Rows are points. Each copy is the shape, with its points in the same order, stretched, turned, moved and blurred by noise. Some copies are also mirrored. Which?
In the rows, 128 means zero.

Shape (8 x 2):
[[188 172]
 [162 150]
 [ 95 138]
 [ 96  86]
 [103 105]
 [183 153]
 [108  96]
 [ 78 106]]
Copy 1:
[[154  44]
 [145  77]
 [102 133]
 [130 174]
 [130 147]
 [157  65]
 [134 152]
 [113 161]]
Copy 1 is: mirrored
Copy 2 (8 x 2):
[[122 203]
 [128 171]
 [ 92 119]
 [128  82]
 [123 103]
 [140 190]
 [133  94]
 [102  82]]
Copy 2 is: only turned

Shape (7 x 3):
[[ 96  95 152]
 [155 194 166]
 [144  96 149]
 [133 135  58]
 [154 178 124]
 [143 105 144]
 [156 146  79]]
Copy 1:
[[152  91  88]
 [172 205 145]
 [131  96 138]
 [ 57 151  99]
 [130 193 133]
 [134 105 142]
 [ 73 166 126]]
Copy 1 is: mirrored
Copy 2 (7 x 3):
[[ 86 129 126]
 [192 144 169]
 [122 132  99]
 [150  44 121]
 [186 106 151]
 [128 124 105]
 [170  64 120]]
Copy 2 is: mirrored

Shape, 10 rows:
[[145  69  80 200 145 142]
 [153 178 155 142 154 122]
 [ 97  76 103 140 148  95]
 [146 130 149  99  88  56]
 [ 75 158 101 130 149 165]
 [102 154 194 186 156  97]
 [131 142 144  84  73 143]
 [168 123 173 119 139 110]
 [ 92 145 126  85 138 145]
 [169 144  81 127 102 170]]
Copy 1, 10 rows:
[[139  89  59 211 127 121]
 [140 182 144 156 129 156]
 [152  84 117 156 113  77]
 [149 139 172  99  63 133]
 [ 65 156 133 150 162 105]
 [141 159 207 209 121 137]
 [ 77 141 145  90  86 162]
 [166 129 155 126 110 167]
 [ 88 133 142 103 159 123]
 [103 141  58 118 102 154]]
Copy 1 is: only turned
Copy 2:
[[148  66  82 149 218 124]
 [128 180 149 139 157 109]
 [111  62 103  99 157  82]
 [174 133 128  81  70  69]
 [ 37 103 142 148 151 127]
 [139 129 204 138 180  71]
 [121 125 144 102  66 160]
 [158 145 135  88 155 120]
 [ 56 124 142 103 110 136]
 [106 136  77 157 109 174]]
Copy 2 is: only turned

Shape (13 x 9):
[[155 131 171 141 151 132 106 140 140]
 [156 123 121 177 138 107 159 139 126]
 [143 121 150 183 125 163  83 100 159]
 [176  99 158 168 144 181 161 126 115]
 [113  89 145 154 116 100 153 129 131]
 [154 150  95 167 133 160 168 132 160]
 [160 151  19 124 196 118  99  83 108]
 [154 136 152 160 131 178 164 164 155]
 [161 123 164  28 145 125 150 134 113]
 [155 135 110 158 160 128  99 171 125]
 [121  99 143 168 191 112 165 163 158]
 [ 82 153 140 176 124 141 150 110 113]
 [ 56 107 139  50 126 140  27 163 121]]
Copy 1:
[[150 133 128 123 153 142 134 151 145]
 [140 157 112 186 109 120 164 151 105]
 [128 152  94 147 166 180 130 123 131]
 [178 128 130 167 132 191 156 128 105]
 [103 122 115 165  95 125 132 123 125]
 [164 187  95 141  97 158 180 132  96]
 [214 219  92 140 131  78 112  89  90]
 [155 147 112 124  98 184 169 162 116]
 [186  62 140  59 114  96 152 115 149]
 [161 167  94 154 128 120 120 172 118]
 [136 173 157 163  78 147 134 150 144]
 [ 93 168 140 135 117 155 120 126  74]
 [115  88  82  36 121 102  25 145 163]]
Copy 1 is: mirrored
Copy 2:
[[160 103 168 138 168 144  99 137 121]
 [140 125 158 191 141 116 143 124 107]
 [156  80 149 133 149 136 106  72 137]
 [157  79 121 168 159 169 150 123 104]
 [121  96 180 150 120 115 149 132 109]
 [154 136 110 156 133 129 162  96 159]
 [112 169  42 112 176  44 134  95 110]
 [161 108 136 164 147 175 139 131 162]
 [178 126 131  72 158 128 160 211  95]
 [137 115 129 167 170 112  97 145 143]
 [ 82 139 179 168 169 162 134 143 135]
 [115 121 139 148  72 152 114 106 121]
 [120  68 119  35 126 101  50 202 170]]
Copy 2 is: only turned
Copy 3 (13 x 9):
[[126 152 169 110 139 125 103 148 111]
 [110 132 143 159 139  95 103 138  76]
 [162 127 171 156 125 171  96 172  97]
 [133  98 195 142 119 108 139 139  70]
 [115 141 113 137 119 108 146 174  82]
 [115 117 158 187 120 108 116 107 102]
 [114 105 100 161 231 156  88  52  95]
 [102 123 206 156  91  94 116 131 117]
 [108 142 148  49 154  92 177 101 166]
 [104 111 155 120 163 121  58 142 108]
 [ 70 131 168 167 158  97 111 177  89]
 [ 91 172 129 154  92 153 128 119  65]
 [ 79 126  88  19 150 208  99 164 175]]
Copy 3 is: mirrored
Copy 4:
[[107 123 146 165 169 155 116 139 167]
 [158 137 134 170 158 116 176 113 108]
 [115 126 112 205 144 176  90 126 149]
 [130 113 153 195 149 212 179 127 108]
 [105  76 131 155 130 108 161 121 108]
 [152 164  95 184 141 168 199  90 131]
 [193 177  68  59 175 164 105  89  76]
 [111 150 131 205 155 185 197 123 167]
 [104  94 199  71 122 171 164 109 179]
 [136 162 104 148 173 148 133 173 129]
 [100  93  92 161 208 134 187 115 135]
 [ 74 153 112 168 142 133 143 107  89]
 [  7 101  88  66  89 145  73 206 170]]
Copy 4 is: only turned

Shape (17 x 12):
[[179 123 123 146 159 108 186 130  78 103 156 164]
 [135 173 115 151 105  92 165 133 101 180 108  91]
 [ 99  68 134 190 143 171 199 141 133 180 146  92]
 [130 151 143 124 154 182 119  76  94  76 166 124]
 [ 90 168 177 105  69 189 199  87 143 145 162 137]
 [122 166 165 150 147  82 149 124 135 131  75 137]
 [102  72 100  81 110 132 120 175  55 114 105 150]
 [149  71  72 112 138 109  96  86 131 170 150 178]
 [164 157  80 174 162  87  95 143 148 125 144 174]
 [118 146 152 148 125 190 116 134  99 125  87 142]
 [163  99 175  91 165 107 108  99 133  82 176 132]
 [184  73 148  91 146 116 122  71 149 115 119 174]
 [153 157 174 158  74 149 129 143 123 153 142 144]
 [167  98 115  90 135 185 144  81 116  69 144 146]
 [ 88  94 160 138  88 107 167 111  61  93 112  96]
 [ 94 147 164 188  68 112 126 160 152 115 124  86]
 [133 137 117 104 157 100 143 127  94  81  98  86]]
Copy 1 (17 x 12):
[[165 104 142 109 179 117 124 110  59 149 129 126]
 [127 175 124 134 115  85 133 126 128 165 101  77]
 [ 61  93 163 147 128 194 148 187 122 181 115  60]
 [129 156 133 104 147 191  95  90 101  63 155 125]
 [140 192 176 154  71 227 180 104 140 168 145 132]
 [162 169 157 153 150 107 108 126 159 131  77 136]
 [100 135 140  87  92 113 147 176  57 112  67 182]
 [ 63  94 109  83 142 122 115  86 118 163  97 198]
 [130 102  70 109 192  96  99 110 158 137 148 165]
 [134 182 123 119 126 186  75 158 125 118  86 151]
 [141  92 187  99 135 135  94  91 117  90 145 175]
 [144  76 169  97 120 155 106  71 112 126  86 209]
 [151 156 136 150  88 152  73 132 115 190 161 148]
 [147  99 130  81 116 196 144  93  74  88 110 157]
 [109 165 177 179  84 138 155 138  48  89  89 130]
 [124 144 126 197  65 134 125 158 145 121 147 120]
 [149 140 141 110 129  95 152 133 115  59  83 110]]
Copy 1 is: only turned
Copy 2, 17 rows:
[[131 117 149 143  70 156 148 163 145 124 225 140]
 [138 152  91 138  85 112 163 160 149 176 125  68]
 [197 118 112 115 110 203 235 118  93 146 180  65]
 [105 121 154 137 111 173 100  68  77  90 172 111]
 [111 197 146  80  88 183 194  27 136 135 128  91]
 [139 136 155 172 125 138 163 140 195 172 112 117]
 [ 72  72 129  83 111 136 166 176  84 169 136 171]
 [177  93  63 115 110 136 118 105 100 213 196 176]
 [196 159  79 166 132 128 107 171 150 146 164 158]
 [128 125 161 141  92 194 131 140  93 140  95 116]
 [146  94 171 112 131 106 128  79 144  96 183 158]
 [165  57 139 126  73 133 124  74 150 161 177 203]
 [171 193 155 120  68 139 153 133 103 133 108 114]
 [106  70 128 115  63 178 126  58  97  89 178 170]
 [ 71 103 196 148  89 111 218 114  95 141 151 108]
 [166 194 142 164 129 103 210 140 123 105  82 100]
 [ 91  76 121 143 112 114 150 137 156 108 137 110]]
Copy 2 is: mirrored
Copy 3:
[[189 145 112 193 162 135 162 115 106  76 145 131]
 [ 87 154 114 154 126  74 196  81 105 142 123 116]
 [ 73  74 129 223 114 135 165 121  95 149 118  73]
 [140 138 146 120 160 219 121  87 140  94 145  94]
 [115 120 180 144 162 164 151  91 169 210 140 149]
 [127 121 159 129 149  77 153  69 129 102  78 128]
 [129  91  90 130 142 112  82 120  31 125 176 154]
 [140  49  57 123  83 146 171  71 119  88 182 145]
 [122 119  74 122 100 140 174 119 139  49  88 154]
 [119 110 141 106 142 173 124  93  75 140  76 107]
 [191  97 139 109 138 128 123 109 162  78 169  75]
 [213  66 119 106 110 127 134  49 141 107 150 108]
 [137 130 156 103  98 135 179 134 113 163 102 129]
 [193 117 105 136 138 196  94  64 122 129 156 101]
 [111 137 182 174 129 109  97  87  73 132 175 120]
 [ 67 135 172 128  80  96 122 143 131 153  84 116]
 [129 155 113 150 165  94 102  68 103  95 136  89]]
Copy 3 is: mirrored

Shape, 18 rows:
[[107  85 139  68 164  81 166 145  96 179  70 125]
 [103  91 125  80 180  91 140 141  90 129 120  88]
 [166  94 137  88  88  96 155  80 148 184  66 119]
 [160  95  84 165 174 134  95 103 163 158 132 120]
 [177 110  92  64 123 119 110  78 170 189 157 145]
 [ 86  83  44  95 101 153 138 117 144 102 150 145]
 [150  90 150  97  70 175 126 161  92 103  51 103]
 [142 127  82 146  95 180 157  86  89 102 132 156]
 [136 164 151 133 147 106 120  93 110  86  98  79]
 [158 132  69 166  82  83 114  99 104  83 138 129]
 [160 129  89 101 114  83  89 119  78 176  54  89]
 [155 169 134 131 167 137 178 167  93  93  54  97]
 [ 98 137  53  90 136 141 141  85 165 115 125 155]
 [113 107  69 118 162 114 156 114 120 123 159  67]
 [118 174 158 128 129  71 163  88 104 176 122  97]
 [133 158 124 147 108 165  90 174  88  90 118  96]
 [122 138  76  82  77  93  73 161 158 137 136  75]
 [112 192 155 161 178 130 155  77 150 116 148  73]]
Copy 1 (18 x 12):
[[ 62 154  73 131 124 115 120 156 147 164  39  79]
 [ 65 142 128 140 142 122  96 146 152 129  72  68]
 [115 132  33 117  91 144 173 150 142 158  93  80]
 [111 115  93 126 188 141 156 110 145 114 152 109]
 [136  84  54  38 123 130 184 158 154 135 145 126]
 [111 129 145  96  95 105 155 102 177 139 128 162]
 [148 177 127 130 117 206 124 100 113 124  42 122]
 [119 132 145 114  90 122 173  83  89 174 148 130]
 [101 149 130 176 113 175 101 144 111 132 156  72]
 [116 127 103 157  55  99 106  82  87 136 172  98]
 [101 161  47 115 109 159  62  87 121 171 115  39]
 [ 88 221 126 158 148 140 107 134  74 168  87 107]
 [ 77 139 115  85 108 106 150 136 163 149 175 166]
 [ 96 156 129 128 145  89 147 125 160 130 138  70]
 [ 87 127  81 170  99 103 127 177 138 200 131  57]
 [166 165 151 150 151 172  74  97 105 139 123 111]
 [170 148  79 118 126 136  63 128 191 127 137 124]
 [ 99 127 150 177 151 129 152 185 153 148 195  79]]
Copy 1 is: mirrored
Copy 2, 18 rows:
[[ 98  95  69  45 144 129 124 148  74 138 124  98]
 [101 118  95  92 120 118 126 149 110  86  97  68]
 [111 116  90  41 155 158  82 134 152 173 150 193]
 [141 144 113 135 187  89 117 153 141  90 162 163]
 [143 139 149  43 196 132  67  95 147 116 155 184]
 [104 109 124 138 173 142 154  32 158 126 164 119]
 [154 170  43 128 110 198 118 130 139 177  95  80]
 [129 188  90 124 107 158 156  71 136 135 191 168]
 [106 165  94 135  90 145 116 158 137  88  72 153]
 [123 137 102 156  91 150  78  83 145  89 184 173]
 [119 176  45  83 146 122  46 121 102 131 144 125]
 [136 165  71 131  58 110 144 144  81 149  75 127]
 [ 97 120 129 108 180 118 147  41 127 124 145 190]
 [102 134 120 121 114  77 142 106 154  98 138 105]
 [ 53 161 138  81  98 141  89 153 106 128 133 164]
 [132 213 102 195  99 167 100 119 115 100  92  74]
 [ 95 126 150 150 166 138  34  66 159 114  95  88]
 [ 72 171 167 142  99 106 143 173 140  93  83 180]]
Copy 2 is: mirrored

Shape (15 x 12):
[[110 104 121 110 126  96 162 104 107 148  82 151]
 [155 115 150  73 174 185  84 192 120 114 189 123]
 [ 62 123  84  99 105  90 168 131 126 137  92 122]
 [129 168 134 169 130 107 149 133 146  94 128 159]
 [135 171  92 156 131  82 168 144 151  92 105 146]
 [142 105  77 173  87 104 124 124 128 112 112 131]
 [127  90 152 109 145 148 182 211  66  77 107 101]
 [ 68  82 171 127  89 136 155 151  85 101  90 146]
 [131 179  99 164  92  62 113 175 170  63 150 151]
 [118  98 124 165 118  61 160 161 166 134 135 148]
 [139 169 132 144  78  86 164 138 130 136 142 109]
 [ 77 124  83 154 123 101 167 132  78 153 142 159]
 [126 101 188 101 206 154  90 176  83  62 177  56]
 [110 136 137 146 169 159  95 194 118 147 116  95]
 [148 109 188  86 173 119  80 210  49  94 133 111]]
Copy 1:
[[ 84 116 114  92 125 133 144 159  97 150  92 140]
 [210 127 190 112 135 205  94  81 148 128 206  88]
 [ 83 172  83  69 131 140 152 154 118 151  60 133]
 [139 139 129 123  82 129 142 116 184 138 104 150]
 [146 151 105  95  61 133 169 127 157 125  68 162]
 [109 134  78 111 100  95 120  74 105 102  85 149]
 [126 133 111 115  72 190 141 163 138  89 167  31]
 [ 43 121 105 116 117 141 107 146 168 122 128  60]
 [168 175 121  76  89 104 132  80 202  85  65 150]
 [160 139  86  83 111  89 112 166 139 125  91 163]
 [127 203 146 118  82 101 121 133 118 122  77 134]
 [ 91 169  76  91 108  97 163 122 124 171 147 155]
 [212 127 156 160 176 185 155 121 162  79 198  24]
 [201 117 128 121 109 146 126 104 140 180 146  56]
 [176  97 191  89 143 152 154 119 148  89 198  10]]
Copy 1 is: mirrored
Copy 2 (15 x 12):
[[ 90 132  91 102 157  77 108 145 104 151 112 135]
 [184  84 208 129 165 112  85 157 117  83 126 144]
 [ 50 117 129 108 155  97 123 166  90 179 133 125]
 [144 179 124 159 151 118 143 175 111 120 156 155]
 [133 158 113 161 154 102 173 183 102 158 152 130]
 [104 153 100 161 120 128 131 152 136 161 100 130]
 [155  87 172  96 154  75 188 122 103  73 109 100]
 [ 93 153 160  78 123  83 128 114  92  89 112 129]
 [132 149 142 223  93 108 160 220 118 123 159 161]
 [ 98 136 135 170 160  59 147 170 142 153 132 186]
 [118 104 119 144 130 112 143 152 132 162 189 147]
 [ 94 115 116 116 130 124 146 164  88 158 124 183]
 [158  77 200 135 205 132 130 104  90  13 145 125]
 [162 139 187 144 157 108 117 109  62 126 129 147]
 [194  86 177 143 144  67 105 112  57  22 107 127]]
Copy 2 is: only turned
Copy 3:
[[121  91 129  86 155 119 178 131 160 142 107  82]
 [131 141 157 128 175 132  63 180  74 101 141 191]
 [ 84 144 112 107 146 113 169 117 199 160  87 109]
 [142 134 118 165 131 128 140 108 136 145 149  78]
 [140 167 106 154 126 126 152 115 158 168 115  64]
 [167 122  53 126 142 114 153 110 125 146  89 119]
 [131 144 145 135 176 200 157 178 118  78  96 155]
 [116  88 119 119 163 171 171 128 163  71 140 140]
 [160 199  69 176 118  91 117 122 164 140 141  93]
 [154 116  86 159 166 100 173 156 176 168 114  94]
 [139 126 127 162  88  80 169 128 147 139 100 109]
 [ 85 125  82 125 157 108 208 134 132 155 124 107]
 [118 143 190 156 233 137  82 132  77  51 110 172]
 [ 76 123 112 159 160 143  82 149 102 100  88 131]
 [127 143 149 114 194 128  99 197  92  18 114 137]]
Copy 3 is: mirrored
